Each row is a point. Two turns around zero, p and q, are shown by what they do to some points. Write where each new point lands after one turn and then the other. Backwards means that the second turn is done in reverse. Each puzzle has new turns, and all numbers are rounded.

Turn p:
1.7 -0.3 2.3 -> 2.6 1.2 0.0
1.3 -1.8 0.2 -> 1.8 -1.3 -0.3
2.3 1.4 -4.3 -> -1.9 -1.2 -4.5
-4.0 -4.0 4.5 -> 2.3 -0.9 6.8
-2.4 0.5 3.3 -> 0.3 2.2 3.5
1.0 4.3 -6.1 -> -5.3 0.0 -5.4
Turn q:
2.2 0.2 -2.9 -> 0.6 1.3 -3.4
-3.7 5.1 1.6 -> -4.8 2.4 3.6
-0.7 3.7 3.6 -> -1.1 2.8 4.3
1.1 -4.2 -3.2 -> 1.8 -3.0 -4.1
1.1 -4.8 1.0 -> 3.6 -3.5 -0.3
Where do these land?
q, then p: -6.4 -4.1 -2.1 -> 0.6 -6.2 4.8
q, then p backwards: 1.8 1.0 1.6 -> 0.2 0.4 2.6
q, then p: -1.2 4.9 2.0 -> -1.4 4.6 2.6
p, then q: 3.0 -0.2 -0.6 -> 0.4 0.5 -3.0
p, then q backwards: 1.2 0.0 -5.5 -> -2.6 -2.0 -4.6
q, then p: 1.6 -1.6 4.6 -> 4.7 1.8 -1.0

Turn p:
-0.8 2.9 -0.2 -0.3 -> -0.3 2.9 -0.4 0.5
2.0 -1.6 1.0 5.7 -> -1.9 -3.3 3.0 4.0
4.7 2.7 1.3 -2.8 -> 3.6 2.8 4.0 -1.4
0.7 6.0 -3.1 -0.8 -> 2.6 5.7 -0.9 2.6
-1.1 -5.1 -2.5 -2.2 -> 1.8 -4.2 -3.5 -2.2
-2.6 -0.2 -2.8 -1.2 -> 0.5 0.4 -4.0 -0.1
-2.8 -4.6 6.2 1.6 -> -6.2 -4.2 1.8 -3.4
Turn q:
1.4 -1.7 -1.6 -3.2 -> 1.2 -1.6 1.1 -3.5
0.8 2.8 -2.9 -2.5 -> -1.9 1.1 -1.3 -4.1
3.9 0.5 -2.5 1.3 -> 1.6 -0.7 -4.2 -1.7
-4.3 -1.5 5.3 5.0 -> -0.3 0.5 2.2 8.3
-2.1 -0.9 -4.3 -3.6 -> -3.1 -2.9 1.6 -4.0
0.2 0.8 6.0 2.9 -> 2.5 3.6 0.6 5.1
Where do these land?
p, then q: 1.7 1.7 4.0 0.1 -> 0.2 3.5 2.7 1.4
p, then q backwards: 0.3 2.3 1.5 -6.4 -> 4.1 2.8 0.8 -4.8
q, then p: -0.5 -0.8 -2.6 3.4 -> 0.1 -3.0 -2.7 1.7
q, then p: -1.2 4.5 -1.3 0.5 -> -1.0 3.0 -3.6 0.7
q, then p: 2.8 0.3 -0.2 -2.0 -> 2.8 1.2 0.7 -1.5
q, then p: -3.2 -8.0 -1.4 4.4 -> -2.6 -9.3 1.1 1.2

Turn p:
1.4 -3.3 -1.5 0.9 4.0 -1.7 -2.3 4.7 -> -1.5 -1.5 -5.3 4.9 0.9 -0.2 -0.7 2.1
-6.0 -3.2 4.8 -2.9 -1.4 2.7 -1.4 -2.2 -> -2.7 -5.1 3.8 -3.1 4.6 1.3 -2.0 -3.1
5.5 0.0 -0.1 2.1 0.5 2.3 -0.2 3.2 -> 4.1 -0.6 -2.3 3.0 -2.1 2.9 1.1 2.2
-3.6 2.4 5.3 0.1 0.2 -1.4 -2.8 -4.0 -> -0.4 1.7 5.4 0.4 5.1 -0.6 -1.5 -3.4
4.9 -5.0 -2.3 1.6 -1.3 -1.0 1.8 -0.8 -> -0.5 -2.9 -0.8 3.0 -5.6 -0.6 3.7 0.2
5.3 2.4 -3.6 -1.5 -2.0 -2.8 0.8 3.8 -> 3.8 1.5 -2.5 0.9 -4.6 -3.5 -1.0 4.3
2.1 -1.0 -1.5 3.9 -2.4 -1.3 4.4 3.0 -> -0.9 0.5 0.3 0.8 -3.8 1.0 3.3 5.5
-2.3 5.0 -1.5 -3.8 3.6 0.7 3.1 -2.7 -> 1.3 3.9 -2.2 -5.8 2.8 -2.4 1.4 -2.5
-7.3 2.6 0.5 -0.3 -1.3 2.6 -3.4 -5.1 -> -3.1 2.4 3.7 -4.1 2.7 2.2 -4.3 -5.5
Turn q:
-1.1 -1.1 -3.4 -0.6 6.7 -4.1 0.5 -0.7 -> -1.0 -2.2 -5.7 2.6 3.3 0.8 4.5 0.8
-1.9 -1.1 -3.6 6.7 0.9 -3.5 -7.5 0.0 -> 0.5 -3.2 -7.3 5.4 -4.2 -2.4 -3.7 -1.6
-1.4 2.4 -1.3 -3.3 3.9 4.0 3.3 1.7 -> -2.6 4.0 0.3 -1.1 3.6 -0.4 2.4 4.7
4.5 1.8 6.3 -3.0 -7.9 -0.8 -2.2 0.7 -> 5.5 -0.2 6.6 -4.1 0.6 -1.3 -4.9 -4.9
1.5 2.2 -3.2 0.8 -6.1 0.8 0.2 -1.5 -> 1.4 1.9 -0.1 -4.3 -5.0 -2.4 -0.1 -1.9
-2.2 2.5 -1.0 3.6 -0.8 -0.4 -1.0 -3.8 -> -2.6 1.4 -1.4 1.9 -3.2 -2.1 0.4 -3.5
3.4 -4.1 5.0 -3.8 -0.1 3.6 1.1 0.2 -> 0.8 0.3 4.6 -2.4 3.0 6.2 -2.5 0.9
0.0 -0.7 0.1 3.1 2.8 0.3 2.9 2.0 -> 0.4 0.4 0.6 3.6 -0.9 1.2 2.4 3.0
-2.9 -2.0 1.0 -3.6 0.5 0.1 2.9 1.5 -> -2.4 -2.5 2.4 -1.8 2.6 0.4 1.5 2.7
Where do these land?
p, then q: 0.4 -1.6 -0.6 -3.9 -5.1 -0.8 1.3 1.1 -> 2.3 -5.3 1.3 -2.4 1.0 0.6 -2.3 -0.3
p, then q: -2.2 -2.5 0.7 4.6 0.1 4.6 -4.5 -1.4 -> -5.8 3.6 0.3 1.1 -2.5 2.4 -4.1 0.1
q, then p: 3.9 -1.2 -0.1 0.4 -3.9 4.8 -2.9 6.3 -> 6.2 -1.9 -0.6 4.0 -0.7 -0.2 -6.3 2.1
p, then q: -5.1 -2.4 -0.7 -1.6 -3.0 -3.8 1.9 5.2 -> -0.7 -6.4 -0.3 1.0 2.9 -3.5 -2.3 4.5
p, then q backwards: 0.0 -2.6 0.7 4.3 4.0 2.8 2.3 -0.8 -> 0.7 -2.2 -0.8 0.0 4.6 -1.3 3.5 -3.8
q, then p: -4.4 4.9 -5.3 1.2 5.4 -1.5 -0.9 -2.4 -> -6.3 6.8 -2.1 -2.3 -2.0 -2.4 1.5 2.0
q, then p: 3.2 3.1 0.2 -4.1 1.3 -4.2 -3.8 -1.5 -> 1.0 2.3 -3.8 1.8 -0.9 -3.3 2.8 -5.4
p, then q: 0.4 0.0 0.7 3.0 -3.1 -3.0 5.2 -1.2 -> 0.8 -1.4 6.6 0.1 0.7 -2.3 2.0 1.2
p, then q backwards: 2.8 -1.5 0.2 -2.8 1.1 0.7 -3.9 -3.5 -> 1.0 1.0 1.9 2.0 -1.6 -4.5 -3.3 -2.0
p, then q: 1.0 3.8 4.2 -1.1 3.3 0.4 5.3 -1.8 -> 2.3 2.8 1.5 0.0 4.4 2.2 6.0 0.6
